Every row gives one point. To make a cloud, some directions were put in groups of two or more. Within a group, all points are equally far from the middle, so they leave a hole (a ring in 2 directions, a hollow ball in 3). The other directions are filled evenly. Then the cloud was stretched, turned, moved and blurred a little. Count the holes, and give their numbers of directions, smallest first.
In the rows, zero is written as 128.

Cloud (13 x 2):
[[ 61 118]
 [ 70  91]
 [152 163]
 [ 76  85]
 [ 79 155]
 [ 78 155]
 [164 133]
 [ 81  82]
 [112 173]
 [142 170]
 [117  78]
 [164 138]
 [157 157]]
Holes: 1 (2)

Cloud:
[[136 107 189]
 [ 84  95  67]
 [105  97  86]
 [133 106 135]
 [163 185 138]
 [186 175 145]
 [109  99 135]
 [ 87 109  86]
 [101 137 171]
 [171 200  82]
 [127 186 147]
 [161 223  98]
 [163 104  98]
 [112 133 197]
 [ 83 130 129]
 [170 194 151]
 [104  73 121]
 [180 150 156]
 [140  78 138]
 [173  96 113]]
Holes: 0

Cloud, 19 rows:
[[183 113 141]
 [ 87 151 128]
 [ 82 124 150]
 [137 169  96]
 [160 177 171]
 [213 150 148]
 [137 122  87]
 [ 84  84 129]
 [ 84 133  71]
 [ 62 103 113]
 [126 146 174]
 [ 76 158 119]
 [112  76 190]
 [126 129 200]
 [156 117 151]
 [118 169 107]
 [ 84  70 126]
 [210 131 146]
 [175  60  91]]
Holes: 0

Cloud, 32 rows:
[[ 50  68 150 126]
 [ 84 213 107 131]
 [146 119 105 107]
 [ 86 191 165 123]
 [132  80 107  97]
 [160 171  97 109]
 [ 74 206 107 141]
 [114  83 138 159]
 [ 76 103 132  61]
 [107 150  83 122]
 [ 89  78 135 138]
 [208 120 119 120]
 [107 204 153 122]
 [ 78 176  84 133]
 [ 80 195 121 145]
 [158 124 155 136]
 [209 155  97 139]
 [133 152 140 115]
 [115  86  73 124]
 [141  73 128 144]
 [167 200 157 127]
 [191  94 157  80]
 [137 168 180 127]
 [128 179 182 156]
 [ 93 128 149  96]
 [145 167 136 201]
 [ 69  91 136  94]
 [203 149 107 126]
 [ 30 161 169 154]
 [106 188 103 113]
 [124 153 142 155]
 [191 149  92  99]]
Holes: 0

Cloud, 51 rows:
[[115 156  79 123 167 166]
 [126 128  63 169 105 120]
 [132 120  75 134 176 145]
 [ 91 213  86 127 152 146]
 [ 72 133  84 117 191 204]
 [101 156  92 131  69 146]
 [ 70 144  80 171  78 127]
 [131  98 127  87  41 143]
 [ 98 119 119 102 133 152]
 [143 172 140 132 100  97]
 [ 77 161  82 144 105 127]
 [116  92  82  95 154 161]
 [ 88 216  82 158 137 141]
 [196 172 104 161 136  73]
 [114  78 144  87 189 135]
 [107 196  70 173 107 110]
 [153 144 151 183 109 153]
 [ 34 143 127  73 127 166]
 [ 67 104  63 132  73 144]
 [ 42 128 145  72 156 146]
 [198 140  87 187 104 114]
 [121 147 133 139 183 129]
 [ 41 130 152  94 168 160]
 [ 82 181  87 156 107 157]
 [181 124 195 133 168 117]
 [ 73 181 108 126 223 136]
 [114 134 124  99 156 105]
 [ 74 154 136  53 131 162]
 [ 56 153 102  46 119 141]
 [115 112 185  80 191 147]
 [108 205  74 173 110 182]
 [110  66 162 112 201 171]
 [150 147 110 164  99 150]
 [146 107 158 128 174 122]
 [ 78 174 146 161 128 162]
 [ 39 139 111 112  10 130]
 [145  69 146 138 166 124]
 [110 118 183 111 135 123]
 [165 118 157  92 108 172]
 [ 73 106  84  90  90 118]
 [ 98 152 136 131 111 107]
 [124 107  77  90 117 174]
 [122 184  64 133  93 112]
 [117 161  66 103  65 131]
 [150 149 103 134 191 125]
 [115 165 117 167 105 106]
 [160  74 152 144 171 115]
 [ 97 158  59 130  78 123]
 [ 82  73 136  42 141 174]
 [108 149 102 174  98 123]
 [ 71 156 161  84  84 138]]
Holes: 0

Cloud (51 x 6):
[[111 105  97  50 126 170]
 [107 102  73 118  59 122]
 [ 82 165 149 166 147 184]
 [145  92 153  88  91  71]
 [137 137 108 167 112 203]
 [108  89  79  90 179  94]
 [157 103  88 118  64 138]
 [117 156  95 197  43 142]
 [107  27 124 114 142 111]
 [157 128 169  41 122 153]
 [106 169  82 119 105 197]
 [116 159  53 142 120 119]
 [136  70 142 150 137  93]
 [ 52 123 105 169 135  96]
 [156 121 105  61 104 181]
 [154 101 122  88  69 159]
 [182  96  87 114  97 171]
 [ 91 157 146 203  76 104]
 [150 131 105 144  66 177]
 [114 168  60 133 136 135]
 [148 155  71 136 140 124]
 [163 131  73 108  82  98]
 [ 91  91 130  74  85 158]
 [ 96  63 163 119  93 109]
 [ 82 121  66 203  84 154]
 [ 93 132 176 171  49 152]
 [119 123  92 145 147 201]
 [ 60 104 140  74 145 156]
 [112  85 144 101 157  75]
 [ 73  50 103 117 112 110]
 [ 90 123  77 179 133 106]
 [ 85 128  77 146  43 154]
 [ 67 124 131 125 155 100]
 [127  95 105  61  99 169]
 [113 100 153  85 160  84]
 [103 131 144 103  69  76]
 [130 143  88 129  94 198]
 [113 178 121 103  64  98]
 [152 148  82 109 163 178]
 [134 106 190  88 112 166]
 [135  67 156  93  80  95]
 [ 90  37 116  97 127 131]
 [195 149  96 110 146 123]
 [ 86 141  70 105  70  90]
 [191 123 113 135  91 104]
 [137  94  77  81 171 182]
 [146 106 130 183 111 172]
 [125 100 167  53 170 110]
 [128 142 126 203  66 132]
 [108 107 152  94  63 156]
 [129  93 140  92  69  81]]
Holes: 2 (2, 3)

Cloud:
[[175 144 121  78 124  88 119 167]
 [ 76  84  80 121  77 217 116  90]
 [101  67 112 159  59 100 140  95]
 [111 136 156 137 118 201 111 170]
 [205  67  92 105  89 136 146 145]
 [133 104  87  56 131 175 136 111]
 [149  57 114  85 146 178 136 118]
 [190 140 101 183  86 171 128 100]
 [122 132 164 181  79 162 128 125]
 [ 88  88 186 115 151  55 148 124]
 [129 148 143 156  80  67 129 148]
 [109 169 131 117 119 180  41 166]
 [117 104 131 188  90 195 100 137]
 [121  99 130 135  77 108 205  82]
 [189  66 134 134 152 132 144  94]
 [111 207 196 106 143 110 101 134]
 [210 115 155 147 140  87 154 189]
 [188 131 182 131 147  64 112 181]
 [ 97 103 121  69 183 131 106 179]
 [183  36 130 123 142 132 125  95]
 [ 94  90 100 157  31 152 148 109]
 [ 10 130 148 111 124 130 117 148]
 [137 137 182 129 124  96  54 105]
 [147  67 150  78 162 107 172 127]
 [118 146 120 195 104 137  70 144]
 [ 89 113 142  66 101 146 118  62]
 [136 135 158 195 102 100 112 161]
 [196 101  93 170 106 202 114 128]
 [145 104 134 108 199 112  91 173]
 [ 86 132 155 173 119 170 103 168]
 [130  42  67 129 111 191  96 118]
 [119 212 182 118 119 115 101 108]
 [176 137 148 160 107 107  90  63]
 [ 91 178  88  85  72 188 115 147]
 [119  91  87 126 111 150 161 212]
 [ 94  83 146 119 118 185  56 131]
 [104 123 135 162 113 189  78 187]
 [133 124  69  75 105 196 169 143]
 [133  64 176 175 128  84 112 103]
 [152 139 162  81 129  86 118 198]
 [223  87 147 123 104 103 152 155]
 [101 150 111 131  76  87 148 100]
 [ 85 165 163 115 148 160  60 187]
 [120  60  79 157  77 163 150  75]
 [162 106  71 106  98 182 191 152]
 [103  96 199 130 139  89  73 120]
 [169 106 104 142  80  79 134 131]
 [ 39  89 149 100 134 164 119 161]
 [156  95 196 169 120  95 124 106]
 [183  91 119 163 146 109  67 131]
 [106 187 127  97  64 188 154 126]
 [125 119  73 100  65 195 105 159]
 [ 33 135 137 143 111 139  68 104]
 [177 122  76 149  60 153 179 110]
 [142 167 151  94  67 111 115 102]
 [192 152  75 113  94 205 107 149]
 [145  74  72 138  91 138 145  70]
 [ 81 111 141  73 179 163 122 172]
 [139  85 155 140 124  84  74  70]
 [122  80 101  78 152 127  84 143]
 [187 157 193 109 151  77 157 172]
 [158 196 155 125  96  85 166 113]
 [ 95 200 115 140  88 126 158 158]
 [112 149 165 166  73  95 110 154]
 [178 140  82 159 123 165  65 163]
 [ 83 199 148  74  85 127 148 123]
 [180 122 137 178 143 136 150 151]
 [139  91 135  65 109 118 143  65]
 [154 201 158  63 119 137 137 144]
 [ 69 139 110 171 126 151  69 130]
 [154 120 206 114 153 110 132 113]
 [119 147  79 149  34 172 142 106]
 [112 103 105 123 184 146 104 181]
 [199 143 168  92 107 105 180 126]
 [121  90 123 179  87 154 118  49]
 [ 81 181 168  74 113 103 134 182]
 [138 117 101  91 183 131 129 137]
 [ 85 116 194 101 165 130  87 161]
 [ 49 122 110  96  71 154 100 147]
 [182 138 197 108 145  84 142 180]
 [183  53 150 172 135 100 104 112]
 [144 116 183 153 106  96  66  97]
 [108 119 162 136  86 182  75  81]
 [ 97 110 161  96 137  42 142 133]
 [202 110 163 150  97  90  94 112]]
Holes: 3 (2, 3, 3)

Cloud (100 x 9):
[[166 134 141  86 125 115 133  85 173]
 [106 221 152 134 140  89 183 119 101]
 [128 179  59 156  96 176 179 103 130]
 [ 65 194 155 110  81 111 120  91  88]
 [ 72 206  88 156 142 152 108 191 130]
 [177  65 136 116 104 163  44 142  80]
 [114 215 114 196 109 175 165 137 156]
 [152  76 187 177 103 124 123 123  69]
 [128  95 179  88 140 134  74  61  98]
 [ 96 163  84 142 127 146 114  66 145]
 [116 185 138 147  68 126 173  94 155]
 [154  98 213  74 159 135  99 121 117]
 [168 198 159 100  85 128 184 122 102]
 [113 120 131 177 125 176  60  71  75]
 [148 204 137  85 109 131  86 171  86]
 [ 95 118 175 150  53 139 118 160 127]
 [149 126 143 109 194 129 104 108 106]
 [117 178 168 107 117  93 171  67 113]
 [100  81 118 204 106 131 131 143 136]
 [132  55 171  84 101 100 109 108 104]
 [141 171  83 174 115 144 190 101 107]
 [126  99 130 137 116 136 165  77  75]
 [ 80  79 195 129  91 129 110 103  90]
 [140 148 198 163 158 135 130 123 192]
 [143  61  91 121  49 174  84 144 137]
 [105 119 131 146 126 130 123  53 155]
 [167  83 174 190 132 114 128 133 106]
 [ 84 113 123 213  99 122 110 158 112]
 [169 120 177 110 168  93 160 104 134]
 [188 163 124 175 116  75  74 122 144]
 [146 162 182 106  88 102 147 190  95]
 [153 155 169 183 159 119 179 126 153]
 [159 166 105  98  86 184 163 104  98]
 [ 83 133 157 152 124 113  86 153  63]
 [129 107  84  72 129 207 144 153 136]
 [115 148 135 126 115  96  97 175 193]
 [ 81 114 129  92 125 227  93 119 102]
 [121 122 159 194  75 131 123 181  94]
 [148 184 111 131  92 142  35 134 106]
 [106 132 196 137 123 133 117  54  87]
 [105 159  88 116  56 160  92 149  36]
 [110 187 190 184 135 132 127  88  87]
 [150 189  89 154  69 184  81 120 105]
 [115 162  84 130 127 165  83 215 167]
 [ 75 143 166 172 133 156 156 183  86]
 [121 208 143 107  82 104 213 165 121]
 [105 127 122  98 126 178  81  57  96]
 [144 178 164 124  73  95 173 178  82]
 [116 166  77 115 143 158  88  86 163]
 [ 98 170 191 182 150 168 142 104  94]
 [ 87 204 133 128  89 116 186 155  71]
 [ 59 158  83 174 101 122 115 147 138]
 [130 175 122  63 104  99  86  91 118]
 [142  88  86  87 121 190  91 115  64]
 [ 94 178 188 183 162 142 112  92 120]
 [ 99 202  90  97 143 118 109 119 167]
 [ 61 185  94 120 121 112 110 130 159]
 [ 72 132 171 136 115 106  59 147 160]
 [166 197 218 130 147  92 178 126 114]
 [146 219 194  84  94 123 158 153 118]
 [100 181  69 117  46 159  86 106  67]
 [131 143 207 135 159 116 172  96  91]
 [128 238 155 156 119 183 146 159 108]
 [106 194 225 160 122 126 145  98 143]
 [119 157 108 131 103 100  72  68 150]
 [ 64 223 141 171  87 162 120 115 105]
 [182 121 177 126 102 161 132 117  91]
 [122 172 153 165  71 130 132  62  53]
 [144 186 122 106 191 158 121 125 102]
 [133 235  79 124 127 154 159 200 125]
 [179 153 180 166 107 147 154 117  83]
 [125 135 110  68  82 163  86 172  80]
 [101  84 142 195 132 116  80 140  93]
 [111  91 148 167 161 141  67  92 161]
 [ 78 105 196 186 116 141 118 153 125]
 [162  88  90  85 119 184  81 102  67]
 [128  82  90 161 164 167  45 135 132]
 [115 128 161 138  88 143 161  59 128]
 [ 79 146 153 161 110 106 155 176 182]
 [139  95  57 120  96 171 100 157  44]
 [143  67  84  66 115 177  72 101 109]
 [106 118 101 110 112 181 124  63  80]
 [ 54  91 160 114  98 151 152 106 126]
 [141 135 141 185  91  75 107 174 139]
 [177 175 119  88 168 140 151 141 187]
 [192 146  88 112  78 147 170 103 122]
 [115  66 109 139 115 114 135 106  83]
 [169 114  42 109  91 196 115  97 123]
 [132  72  56  99 116 175  95 108  73]
 [141 136 213 113 127 171 129 119 153]
 [164  85 143  62 131 161  76  98 106]
 [115 120 131  92  99 215 167 126 130]
 [172 166  97  81  93 168 146 108 138]
 [139  89 153 210 131 129 121 110 139]
 [163 188 146 115  81 152  94 124 127]
 [ 86 127  97 161 153 172  93 181 103]
 [ 97 109 140 145 122 153 161 143  61]
 [183 206  89 140  95 152 140 140  56]
 [127 197  61 179  87 167  61 141 106]
 [ 91  99 142 171 138 175  74 125  68]]
Holes: 3 (2, 3, 3)
